Each point is reached from the start by the listed moves, each made 0, 1 or 2 times, or once backwards (-1), plus a little noise. Say if it took an odd or an even number of moves. Then give how often each move was made.

Moves:
(1): [24  8 -8  5]
(2): [-8 25  3 13]
(3): [ 9  2 31  4]
Start: [-27  18 -13   7]
Points:
[-51 -16 -39 -16] -> odd (-1, -1, -1)
[-44  40 -42  16] -> even (0, 1, -1)
[22 60  7 34] -> even (2, 1, 1)
[-36  42 -11  19] -> odd (0, 1, 0)

Moves:
(1): [18 -6 -1 -1 -5 -1  3 -3 -1  1  2]
(2): [  1  31   3   0  -2   2 -10  -2   9 -10  -3]
(3): [ 5 -2 21  1  1  1 -9  1 -8 -8 -4]
(4): [-3  3 -5 15  7  2 -4  3  9  6 -6]
(5): [ 6 -5  1 -9 19  1 10  0  3  4  7]
(6): [ -6   2  -6   5   2  22  -4 -11   0   4   1]
(7): [-2  8  2  2 -4  7 13  4 -3  6 -5]
(8): [  0   1   3  -3  -2   5 -10  15   3   4   8]
(9): [ -6 -11   4   0  -2   2   6  -4  20   3   4]
Start: [  6  -6  -3   7   3 -10 -16  -7  -9   3   0]
Points:
[ 16 -19  48 -10  47 -35  -6  -5 -20 -12  -7] -> odd (-1, 0, 2, 0, 2, -1, 0, -1, 0)
[  1 -40  -6 -19 -16 -18  10  31   3  28  25] -> even (0, -1, -1, -1, 0, -1, 1, 2, 1)
[ 46  -1  37  -4  33  -3  17  -7 -47   2 -13] -> odd (1, 0, 2, 0, 2, 0, 2, -1, -1)
[  2 -26 -26  43 -18 -16  26  13  17  42 -17] -> even (1, -1, -1, 2, -1, -1, 2, 0, 1)
[-32 -44  14  21   5  43  -1 -25  14  25   2] -> even (-1, -1, 1, 0, 0, 2, 1, 0, 2)
[ 25  22   8  28  51  11 -31 -41  45  -7  -5] -> even (1, 2, 1, 2, 2, 1, -1, -1, 1)
[ 18  27  -4  15  32 -23 -60  36   9   1   7] -> odd (0, 1, 0, 2, 1, -1, -1, 2, -1)

Moves:
(1): [ 9  0  1  3  2 -1 -3 -2  0  0 -3 -1 -1 -1 -2  1  1 -2  0  3]
(2): [ 0 10  0  0  1  0 -3  0  0  6  0 -2  2  1  3 -2  0  1  0  4]
(3): [ 0  3 12 -1 -1 -1  2 -1 -2 -3 -2 -2  2  3 -2  0  1  1 -2 -2]
(4): [-2 -3  2 11 -2  0  0  3 -1 -1  2 -1  1  0  0 -2  2  1  0  5]
(5): [-1 -2  0  3 13  0 -1  2 -1 -1  3  0  0  4  2  0 -3  1  1 -1]
(6): [ 0  0  2 -1  1 11 -1  2  0  2  1  2 -3 -4  0  1  1  0 -2 -3]
(7): [ 3  3  0  1  0  2 17  1 -2  1 -1  2  0  6 -3  2  0  3 -1  2]
(8): [ 6  4 -2 -2 -2 -2  1 15 -3 -1  2  1  0  1 -3  0 -3  1  2 -1]
(9): [ 0  1  3  1  0 -1  1  3 12 -3 -1  4 -1  2  1  1 -2 -1  0  1]
(10): [-2 -6  3 -2  2 -2  1  5  4 18  0 -2  2  0 -5  4 -1 -4  3  4]
(11): [ 8  1  0  1 -2 -3  0 -3  2  2 20 -3  0  4  1 -1  0 -1 -8  0]
(12): [-1 -1  2 -2  0 -1 -2 -1 -2  3  0 14  2  1 -2  0  3  1  0  1]
(13): [ 2  0 -1  0 -2  2 -1  2  0  0 -1  1 11 -2  2  2 -2  0 -1 -2]
(14): [ 1 -6  0  0  0  4 -3  1 -1 -1 -1 -3  1 14  1  0  0 -2  0  3]
(15): [ 1 -2  1 -1  1 -1  1  1  0  0 -1 -1 -2  0 10  3  4 -1  1  2]
(16): [-5  2 -2  0  0  1 -4  0 -3 -3  3 -1 -1  0 -4 17 -1  1  2  6]
(17): [-2  0 -3  0  2  1 -2  4  7 -1 -1 -4  4 -1 -3 -2 16  0  0 -1]
(18): [ 1  1 -1  2  0  0 -3 -2  1  3 -2  0 -1  0  1  2  0 10  1 -3]
(19): [ 1  2  3 -1  1  3  2  0  1 -1  6 -1  1  1 -1 -3  1  0 15  1]
(20): [ 1 -6  2 -9  0  0  2  1  1 -4 -1 -1  1 -5  0 -5 -3  9 -2 15]
Start: [ -9   2  -7   1  -7   2   4  -2   0   3   5 -10  -4  -1   3   9  -4  -6
  -2  10]
Points:
[ 21   4  -7  18 -13  19 -23  -5  -6 -15  58 -27 -30  29   8  22 -15  -1
  18  -8] -> odd (1, -1, 0, 0, 0, 1, -1, 1, 0, -1, 2, -1, -1, 2, 0, 1, -1, 2, 2, -1)
[  7 -26   4  30  18  19 -19  -2  20  52  57   1  16 -22  -1  -5  -4   5
  13   0] -> odd (1, -1, -1, 2, 2, 2, -1, -1, 0, 2, 2, 1, 2, -1, -1, -1, 0, 2, 2, 0)
[  0 -20   6   5 -23  21   9 -16  -7 -14  60 -39  -6 -16  -7  21   3  -2
   5  60] -> even (1, -1, 0, 2, -1, 1, 0, -1, -1, 0, 2, -1, 0, 0, 0, 2, 0, -1, 2, 2)
[ 13 -11 -16 -17  26  23 -28  50  20  29 -20   7  12  -6  27   6   3  15
  12  13] -> odd (1, 1, -1, -1, 2, 2, -1, 2, 1, 1, -1, 1, 2, 1, 2, -1, 1, 2, 0, 1)
[ 31  13 -19 -13 -23   0  -1  38  36  13  53 -33  26  31  -6  25  -5 -27
  21  32] -> odd (1, 1, -1, -1, -1, -1, 0, 2, 2, 1, 2, -1, 2, 2, 0, 1, 1, -1, 2, 0)
[  5 -36   0  10  14 -16  -9   9  18  26  49  16   7  27   3  53 -26   1
  -6  53] -> odd (1, -1, -1, 1, 2, -1, 0, 0, 2, 2, 2, 2, 1, 1, 1, 2, -1, 1, 0, 1)
[-22 -12 -17 -17   0  10 -15   1  -4 -31  28   6  15 -32  15  29  -8  26
  28  36] -> even (-1, -1, -1, 0, 1, 0, -1, 0, 0, -1, 0, 1, 2, -1, 1, 2, 0, 1, 2, 2)
[ 17 -21 -11  -4 -25  34   8   2   2   4  47 -25  -8  18  28  15 -10 -27
  -6  14] -> even (0, -1, -1, 0, -1, 2, 0, 0, 0, 0, 2, -1, 1, 2, 2, 0, -1, -1, 1, 0)
[-41 -31  -4  18  20  49  10  12 -20  37  15 -12   7  24  -2  43 -18 -17
  36  42] -> odd (-1, 0, -1, 2, 2, 2, 1, -1, -1, 2, -1, 0, 1, 2, 0, 2, -1, -1, 2, 0)
[ 28 -29   7   5   5  -4 -16  23  19  26  19 -43  29  26  -3   1   2 -13
  12   6] -> even (2, -1, 1, 0, 1, -1, -1, 1, 0, 2, 1, -1, 2, 2, 0, -1, 1, 1, 1, 0)

Moves:
(1): [ 9 -2  2  0 -8  0  2  0  5  2 -5 -1 -3  1  4  0 -2  4 -6  2  1 -3 -4  3
  3]
(2): [-2 11 -2 -1  0  4  3 -6  3  2 -4 -3  5 -2 -5  1 -4 -3 -6  4  0 -1  0  7
  2]
(3): [ 0 -2 17  5 -6 -3  3  0  0  0  3 -1 -2 -2  0  2 -1  6 -2 -9  6 -2 -1  0
  0]
(4): [ 0 -4 -3 11 -1  3  4 -1 -6  0  1  0  3 -2  5 -8 -1 -3 -5  3  1 -2  6 -1
 -2]
(5): [ 3  3  1  3 10 -5 -3 -1 -3 -7  0  1 -4  3 -1 -1 -4  6 -3  7  0 -1 -2  2
  1]
(6): [-3  0  7 -2  0 14 -5  1 -1 -6 -7 -2  1 -5  5  5  3 -3  3  3 -5 -6 -7  1
 -2]
(7): [-1 -3  2 -4  4  2 10  2 -1  2 -2 -4  1  0  0  2  0 -3 -2  2 -4  3 -2 -2
  1]
(8): [ 6  7 -3  0  2  0  3 13 -3 -5 -1  2  3 -3  2 -4 -1  4 -2 -3  0  1  2  1
  1]
(9): [-3  0  1  3  8  5  0 -2 11 -1  0 -3  0 -1 -3 -5  1  5  1 -2 -3 -4  4  0
  2]
(10): [ 3  2  2  3  3 -1 -3  3  0 10  4  3 -2  2 -1  4  0  4 -1 -1 -1 -5 -1 -1
 -2]
(11): [ 1  2 -1 -5 -1 -2  4  0  2 -4 11  2  1 -1  0 -4  3  3  3  6  4  0 -2 -2
 -1]
(12): [ 3  1  4 -1  1  2  5  1  2 -3  3 11 -3  4  2 -1 -2  2  3 -1  0  4 -1  0
 -1]
(13): [ 8 -2  3 -2  4  0 -4 -6 -4  0  1 -1  9  3 -4  0  5  2  2  0  0 -4  4  8
  1]
(14): [ 0  1  0 -3 -4  3 -4 -2 -4 -3  0  0 -1 13  4 -1 -1  5 -2 -3  2 -5  5 -2
 -5]
(15): [ -8  -2  -3  -4   2  -7  -5   1   4  -3  -1   4   1  -6  12   4  -4  -3
 -10  -1  -1   6   1  -2  -8]
(16): [ 5  3 -5  2 -4 -5  1  1  5 -8  3 -3  6 -1 -3 15  0  1 -5  1 -6  3  5 -2
 -6]
(17): [ 1  3 -3  0 -1  0 -5  1  2  0 -8  3 -3 -1 -3 -1 18 -4 -7  2  4 -3  0  4
  4]
(18): [-3  1 -4  2  6  4  2 -3 -7  2 -1  0  1 -3  5  0  1 12  0 -5  3  3  2 -1
  2]
(19): [ 4  5  2  2  1 -2  3  1  3  1  0 -5  2  1  5  1  5  0  7  5  1  1  3  3
 -6]
(20): [-4 -4 10  3 -4 -3 -7  2  3  1  0  2  7 -6  2  4  1  6  0 20  3 -4  6 -1
 13]
(21): [  3 -11   3  -2   6   2   3  -2   7  -3  -5   3   5   2  -6   3  -7  -1
   4   4  21  -5  -1  -5  -8]
(22): [  3  -6  -2  -4   7  10  -3  -2   4   5   1 -10   1  -2  -3   1  -1  -7
  -9   2   3  19   1  -3   0]
(23): [10 -3  2 -7  4  2 -4 -5 -4  2  0  2 -6 -5  1  2 -4 -4  2  3  1 -5 11 -2
  3]
(24): [-5 -2 -1  0  1  1  5  2 -2 -4  4 -4 -4  1  3  0 -1  0  3 -1  5 -1  0 14
  5]
Start: [-9 -1  2  1  1  6  8  5  3 16  4 -3  5  7 -7  5  4  8  3 -4 -8 -9  1 -5
 -5]
Points:
[ 12 -23 -16   4  24  25 -48 -20  17 -12 -10 -27  11  -1 -11  28  21   0
 -36  49 -19   4  38 -33  -9] -> even (0, -1, -1, 1, 2, 1, -1, -1, 1, -1, 0, -1, 0, 1, 0, 2, 1, 0, 0, 1, 0, 2, 1, -1)
[-12  24  27   9  30  53  35  17 -20  13   0 -25  11   6  27  -7  -1  50
 -39 -32  15 -12 -24  43 -14] -> even (1, 2, 2, 1, 1, 2, 1, 2, 0, 2, 1, 0, 1, 1, 1, -1, 0, 2, 0, -1, 0, 1, -1, 2)
[ 31 -25  42 -23  -6  24 -37 -15  27  -5   4  18  12   9  41  10  16  15
 -24  60  12 -31  50  23   1] -> even (2, 0, 0, 1, 0, 1, -1, 0, 1, 0, 1, 2, 2, 2, 2, 0, 1, -1, 1, 2, 0, 1, 2, 1)
[-18 -35  42 -30  36  22  -3  -4 -18  25   0  10   2 -12  23  31 -16  34
  19  30   7 -15 -16 -43 -12] -> even (0, -1, 0, -1, 1, 2, 2, -1, -1, 1, 1, 0, 0, 0, 1, -1, -1, 2, 0, 1, 1, 0, 1, -1)

Moves:
(1): [ 4  6  3 -7  5 -2 -1 -1  3 -5  0  5  0 -1 -7 -1 -2  4 -1  0  0  0 -2  0
 -1]
(2): [-1  6  0  0  2  3 -2  1 -6 -2 -2 -3 -1 -1 -5  1  2  2 -2 -4 -2  3 -2  3
  1]
(3): [-5  1 12 -1  0 -1  3  0 -1  2 -3  6 -6  1 -5 -8  6  1  1 -5  1  2  3  2
 -4]
(4): [ 6  8  0  1  0 -2  3 -1  1  1 -2 -2  1  0 -1 -2 -6 -1  4  0  0 -5 -2 -3
  4]
(5): [-3  1  5  1 10  2  1  3 -4  4 -4  1  1 -6  2  1  1  1 -4  0  0 -2 -1 -3
  2]
(6): [-1 -4  5 -1  1  4 -1 -3  2  2  4 -1  0 -2  0  0  4  2  4 -4 -6  0  3 -3
  0]
(7): [ 3 -1  1  1  7 10  4  0  1  3 -5  6  0  1 -3 -4  6  5  4 -7  4 -4  2  4
 -9]
(8): [ 4 -3  2 -4 -4 -3 -1  8  2 -3  0 -4 -3 -2 -2  0  4  1 -3 -5  1  0  1 -1
  0]
(9): [ -3   6   3  -3  -1   1   4  -7   8  10   1  -3   0 -10  -1   0   2   1
  -4  -7   3   0  -9  -1   1]
(10): [ 3  2 -3  1  1 -1 -8 -2 -4  2  1  3 -2  4  0 -1  0 -2 -1 -5 -1 -2 -4 -2
 -2]
(11): [ 7  0  0  2  1  0  6 -2  0 -4 11  1  1 -3 -5 -6 -7 -2 -2  3  1 -4  3  1
  1]
(12): [-2 -2 -3 -3 -1  1 -2  7  0  0  1  4  3 -2 -2 -4  4  1  1 -1 -2  0 -2 -1
  2]
(13): [ 1  2  4 -4  0  6 -1 -2  1 -1 -2 -1 10  0 -2  1 -4  1 -2  1  9  3 -3 -4
  4]
(14): [-3 -1  1  2  2  5 -3  5  2  0  1  1 -1  7  0  3 -2  7 -1  0  2 -1  0  2
  5]
(15): [ 1  1  4 -3  4  1  1  2 -1  2  3  3  1  1  6 -1  2 -1  5 -1 -2  2 -3  2
 -1]
(16): [ 4  3  0  7 -8  1  1  1 -3 -4  2  5  0  0 -1  9 -1 -6 -1  5  1 -2 -1 -5
  1]
(17): [  0   0  -2   0  -1   0   3   0   3  -7   3  -8   1   2   4  -4   0   0
 -10   4  -1  -3  -3  -2  -5]
(18): [ 0  0  4  1 -6 -4 -3 -6 -4 -1  1 -2  4 -6  7  4  7  7  2  1  2  0  1 -1
  3]
(19): [-2  2  1 -3 -3  1 -5  0  7 -3  2 -8  5  0 -4  5  3 -2  5  1  8 -5  4  1
  4]
(20): [ 2  2 -1 -1 -3  0 -3  3  2  3  5  0  6  0  0 -3 -7  2 -3 11  0 -2  3  2
 -4]
(21): [ 0 -4  5  8 -3  1 -7  1 -2 -3 -7  1 -4 -6  3 -2 -6 -2  1  7  4  4 -6  1
 -4]
(22): [ 4 -5  1  2  4 -3  5  1  0  5  3 -3  3  5 -2  0  4  3 -3  6 -4  1 -4  1
  2]
(23): [ 1  5 -1  4  0 -3 -1  0  7  0  2  0  3  1  1 -3 -2 -1  2  2  0  6  5  0
  0]
(24): [ 1 -2 -1 -1  3 -2  1 -1  2 -1 -5  2  7  3  0  3  2 -4 -1 -6 -8 -6  1 10
  3]
Start: [ 9  0  0  1  4 -9  3 14 -3 -3 -3  0  6  3 -2  0  3 -2 -2  2  5  0  0  8
 -3]
Points:
[-15  33  32   6  41   1 -20   9   8  25 -16   9  -4  -6 -22   9  41  38
  11 -15  31  25 -24  21   3] -> odd (2, 2, 1, -1, 1, -1, 1, -1, 2, 1, -1, 0, -1, 2, 1, 0, -1, 1, 2, -1, 1, 2, 2, -1)
[ 10  14   3 -12  21  -9   8 -10  17  -4  17  -4  35 -23  -5   0  -6   7
   8   5  33   7  -1  19  19] -> odd (1, 0, -1, -1, 0, -1, 0, -1, 1, -1, 2, 0, 1, 0, 1, -1, -1, 1, 1, -1, 0, 0, 1, 0)
[ 22 -21  33  -9  -4   3   3  26 -32   6 -32  33   9  -5  21   5  60   4
  38 -51 -23 -15  15  21 -15] -> even (-1, 0, 1, 1, 0, 2, 2, 2, -1, 0, -1, 1, 0, -1, 2, 1, -1, 2, -1, 0, 0, -1, -1, 2)
